Each row is a point. Each copy is the shape, with its points in the same order, turned, moved and blurred by noise. Say if it was mirrored as well.

Shape (9 x 3)
-0.19  +0.65  -0.36
-0.30  -0.15  +0.56
-0.12  +0.22  -0.07
-0.27  -0.35  -0.50
-0.19  -0.27  +0.32
-0.11  -0.33  -0.46
-0.15  -0.29  -0.30
+0.16  +0.04  -0.13
+0.06  -0.01  -0.01
Copy 1 (9 x 3)
+0.40  -0.43  +0.13
-0.64  +0.03  +0.06
+0.04  -0.10  +0.12
+0.16  +0.30  -0.42
-0.48  +0.17  -0.02
+0.18  +0.41  -0.31
+0.09  +0.29  -0.28
+0.13  +0.18  +0.23
-0.06  +0.22  +0.14
Copy 1 is: mirrored
Copy 2 (9 x 3)
+0.65  +0.44  +0.41
-0.20  -0.44  +0.39
+0.25  +0.13  +0.24
-0.26  +0.57  +0.01
-0.24  -0.24  +0.18
-0.19  +0.50  -0.10
-0.19  +0.35  -0.02
+0.24  +0.11  -0.10
+0.13  +0.02  +0.00
Copy 2 is: only turned
Copy 3 (9 x 3)
-0.59  -0.15  -0.69
-0.02  -0.52  +0.31
-0.25  -0.15  -0.37
+0.42  +0.03  -0.64
+0.21  -0.24  +0.16
+0.26  +0.16  -0.48
+0.24  +0.06  -0.44
-0.24  +0.16  -0.32
-0.03  -0.08  -0.27
Copy 3 is: only turned

Shape (6 x 3)
-0.44  +0.09  +0.10
-0.04  -0.17  -0.44
-0.39  -0.20  -0.12
-0.15  +0.03  -0.44
+0.13  -0.13  +0.10
-0.22  +0.72  +0.06
Copy 1 (6 x 3)
+0.19  -0.50  +0.03
+0.19  +0.17  +0.36
+0.16  -0.29  +0.37
+0.30  +0.12  +0.28
-0.27  -0.06  +0.09
+0.38  -0.26  -0.50
Copy 1 is: only turned
Copy 2 (6 x 3)
-0.34  -0.25  +0.03
-0.14  +0.13  -0.47
-0.32  -0.25  -0.25
-0.29  +0.20  -0.35
+0.10  +0.04  -0.06
-0.59  +0.22  +0.41
Copy 2 is: only turned
Copy 3 (6 x 3)
-0.25  +0.39  +0.06
+0.00  -0.10  +0.55
-0.36  +0.18  +0.35
+0.09  +0.12  +0.52
-0.08  -0.20  +0.04
+0.36  +0.60  -0.13
Copy 3 is: mirrored
Copy 4 (6 x 3)
+0.58  +0.25  +0.09
-0.07  +0.18  +0.41
+0.31  +0.43  +0.21
+0.09  +0.10  +0.50
+0.06  +0.07  -0.15
+0.75  -0.41  +0.23
Copy 4 is: mirrored

Shape (9 x 4)
-0.51  -0.31  -0.33  +0.30
+0.56  -0.05  -0.29  -0.35
-0.03  +0.40  -0.37  -0.39
+0.55  +0.13  +0.20  -0.12
-0.01  +0.11  -0.20  +0.19
-0.09  +0.14  +0.15  -0.57
+0.17  +0.20  +0.14  -0.41
-0.26  -0.32  +0.11  -0.18
+0.16  +0.05  +0.27  +0.20
Copy 1 (9 x 4)
+0.64  -0.21  -0.14  +0.17
-0.07  +0.27  +0.62  -0.20
-0.15  -0.40  +0.57  +0.11
-0.50  +0.36  +0.20  -0.11
+0.05  +0.05  +0.09  +0.26
-0.28  -0.39  +0.19  -0.30
-0.40  -0.12  +0.33  -0.19
+0.19  -0.20  -0.08  -0.31
-0.20  +0.26  -0.17  +0.08
Copy 1 is: mirrored
Copy 2 (9 x 4)
-0.12  +0.37  -0.22  +0.44
+0.24  +0.14  +0.07  -0.71
+0.42  +0.25  +0.55  -0.16
-0.12  -0.19  +0.34  -0.63
-0.18  +0.29  +0.25  -0.02
+0.39  -0.34  +0.37  -0.07
+0.25  -0.30  +0.40  -0.34
+0.12  -0.21  -0.14  +0.13
-0.40  -0.22  +0.20  -0.18
Copy 2 is: mirrored
Copy 3 (9 x 4)
+0.59  -0.14  -0.11  -0.17
-0.15  +0.38  -0.34  +0.56
-0.06  -0.32  -0.30  +0.63
-0.53  +0.36  -0.07  +0.38
+0.00  -0.07  -0.27  +0.04
-0.07  -0.14  +0.20  +0.66
-0.24  +0.03  +0.11  +0.56
+0.33  +0.11  +0.25  +0.24
-0.26  +0.11  +0.14  -0.03
Copy 3 is: mirrored

Shape (9 x 6)
+0.06  +0.38  -0.04  +0.01  +0.00  +0.32
-0.33  -0.38  +0.46  +0.47  -0.41  -0.42
-0.28  -0.49  +0.08  -0.23  +0.51  -0.34
+0.25  -0.19  -0.05  +0.13  +0.10  +0.48
-0.28  +0.31  +0.22  -0.26  +0.03  -0.11
+0.15  -0.13  -0.16  -0.30  +0.32  -0.04
+0.21  -0.09  -0.21  -0.49  -0.44  +0.28
+0.38  +0.01  -0.09  -0.26  +0.08  -0.22
-0.39  +0.33  -0.43  -0.36  +0.38  -0.26
Copy 1 (9 x 6)
+0.04  +0.37  -0.29  +0.21  +0.22  -0.17
-0.49  -0.03  -0.16  -0.63  -0.61  +0.32
+0.25  -0.51  +0.24  -0.51  +0.09  +0.17
-0.07  +0.49  +0.15  -0.03  +0.33  +0.19
+0.29  -0.11  -0.31  -0.07  -0.21  -0.15
+0.18  -0.10  +0.34  +0.08  +0.25  -0.02
+0.20  +0.32  +0.13  +0.52  -0.05  +0.45
+0.00  -0.11  +0.34  +0.25  -0.07  -0.05
+0.27  -0.54  -0.31  +0.24  +0.36  -0.17
Copy 1 is: only turned
Copy 2 (9 x 6)
+0.27  -0.22  -0.51  +0.20  -0.21  -0.03
+0.36  +0.14  +0.77  -0.15  -0.06  -0.11
-0.16  +0.42  +0.04  -0.37  +0.38  +0.50
-0.10  +0.06  -0.47  +0.09  +0.10  -0.28
+0.42  -0.13  -0.10  -0.04  -0.09  +0.52
-0.23  +0.17  -0.36  +0.12  +0.18  +0.37
-0.24  -0.61  -0.10  +0.51  -0.08  +0.19
-0.06  +0.20  -0.21  +0.47  +0.13  +0.39
-0.04  +0.22  -0.33  -0.17  -0.43  +0.79
Copy 2 is: mirrored
Copy 3 (9 x 6)
-0.38  -0.10  -0.11  -0.07  -0.23  +0.15
+0.42  -0.19  -0.04  -0.39  +0.41  -0.77
+0.46  +0.50  +0.28  +0.39  +0.07  -0.25
-0.36  +0.29  -0.31  +0.04  -0.27  -0.28
+0.21  -0.15  +0.20  -0.11  -0.12  +0.21
-0.09  +0.37  +0.27  +0.28  -0.25  -0.07
-0.14  -0.19  +0.07  +0.03  -0.86  -0.32
-0.22  +0.18  +0.51  -0.01  -0.30  -0.21
+0.07  -0.14  +0.41  +0.57  +0.01  +0.31
Copy 3 is: mirrored
Copy 4 (9 x 6)
-0.17  +0.02  +0.18  -0.39  -0.09  -0.24
-0.04  -0.54  -0.03  +0.77  -0.61  -0.07
+0.17  -0.49  -0.11  +0.36  +0.37  +0.41
-0.60  -0.06  +0.11  -0.10  +0.19  -0.14
+0.40  -0.18  +0.23  -0.07  -0.07  -0.14
-0.01  -0.01  -0.10  -0.07  +0.35  +0.18
-0.17  +0.62  +0.36  +0.11  +0.02  -0.07
+0.03  +0.25  -0.31  +0.00  +0.15  +0.01
+0.50  -0.11  +0.10  -0.40  +0.10  +0.49
Copy 4 is: only turned

Shape (11 x 8)
-0.09  -0.60  -0.16  +0.05  -0.53  +0.00  -0.39  -0.19
+0.18  +0.19  +0.02  -0.05  -0.35  -0.32  -0.11  -0.27
-0.23  -0.29  +0.10  +0.25  +0.14  -0.10  -0.25  +0.39
-0.28  +0.18  +0.09  +0.12  -0.41  +0.08  -0.25  -0.22
-0.21  +0.06  -0.21  +0.51  -0.48  +0.03  -0.45  -0.34
-0.13  -0.30  -0.21  +0.31  -0.24  -0.13  -0.09  -0.39
-0.14  +0.24  -0.01  -0.16  +0.35  -0.22  -0.29  -0.47
+0.27  -0.32  -0.04  -0.13  -0.23  +0.25  +0.42  -0.08
+0.07  +0.16  +0.00  -0.10  -0.36  -0.28  +0.52  -0.40
-0.02  +0.16  -0.59  -0.03  +0.55  +0.02  +0.22  +0.98
+0.40  -0.13  -0.03  +0.15  +0.44  -0.11  -0.17  -0.20
Copy 1 (11 x 8)
+0.06  +0.53  +0.49  -0.12  +0.33  +0.23  -0.05  -0.49
+0.49  -0.13  +0.16  +0.12  +0.04  -0.06  +0.04  -0.21
-0.21  +0.49  +0.58  -0.05  -0.36  +0.25  -0.02  +0.22
+0.36  +0.05  +0.26  +0.11  +0.03  +0.46  -0.20  -0.26
+0.46  +0.17  +0.56  +0.31  +0.37  +0.47  -0.26  -0.12
+0.02  +0.28  +0.52  +0.36  +0.29  +0.11  -0.25  -0.28
+0.14  -0.27  +0.27  +0.00  -0.15  -0.24  -0.55  -0.08
-0.19  +0.33  -0.29  +0.16  +0.17  -0.01  +0.24  -0.17
+0.13  -0.21  -0.19  +0.47  -0.09  -0.02  +0.15  -0.48
-0.78  -0.24  +0.23  +0.00  -0.24  +0.27  +0.53  +0.80
-0.05  +0.12  +0.14  +0.08  +0.08  -0.45  -0.24  +0.32
Copy 1 is: only turned
Copy 2 (11 x 8)
-0.03  +0.23  +0.16  +0.27  -0.61  +0.34  -0.21  +0.10
+0.22  -0.11  +0.01  +0.21  +0.17  +0.20  -0.51  -0.01
-0.28  +0.14  -0.31  -0.15  -0.11  +0.13  +0.23  -0.17
+0.41  +0.16  -0.22  +0.11  -0.15  -0.07  -0.27  +0.12
+0.23  +0.26  -0.43  +0.56  -0.31  +0.05  -0.32  +0.19
-0.20  +0.26  -0.14  +0.28  -0.29  +0.08  -0.50  +0.08
-0.13  -0.24  -0.22  -0.08  +0.27  -0.10  -0.37  +0.54
-0.12  +0.44  +0.56  +0.05  +0.07  -0.10  -0.35  -0.24
+0.11  +0.03  +0.19  +0.02  +0.18  -0.15  -0.90  -0.26
-0.63  -0.26  -0.02  +0.14  +0.37  -0.62  +0.58  -0.61
-0.49  +0.18  -0.01  +0.14  +0.46  +0.19  -0.15  +0.26
Copy 2 is: mirrored
Copy 3 (11 x 8)
-0.08  +0.46  -0.33  -0.37  -0.37  +0.06  -0.56  +0.27
-0.19  -0.20  -0.34  -0.41  -0.22  +0.08  -0.17  -0.28
-0.07  -0.17  +0.32  -0.08  -0.25  -0.01  -0.28  +0.54
-0.45  +0.07  -0.24  -0.06  +0.08  +0.19  -0.24  -0.01
-0.45  +0.12  -0.62  +0.03  -0.30  +0.37  -0.21  +0.21
-0.01  +0.21  -0.42  -0.37  -0.25  +0.31  -0.05  +0.26
+0.18  -0.37  -0.36  -0.09  +0.28  -0.12  +0.05  +0.04
+0.21  +0.45  +0.24  -0.40  -0.26  +0.20  -0.05  -0.27
-0.20  +0.02  -0.09  -0.71  -0.03  +0.20  +0.33  -0.40
+0.05  -0.23  +0.75  +0.36  -0.71  -0.55  +0.50  +0.18
+0.53  -0.34  -0.03  -0.05  -0.26  +0.20  -0.13  +0.04
Copy 3 is: only turned
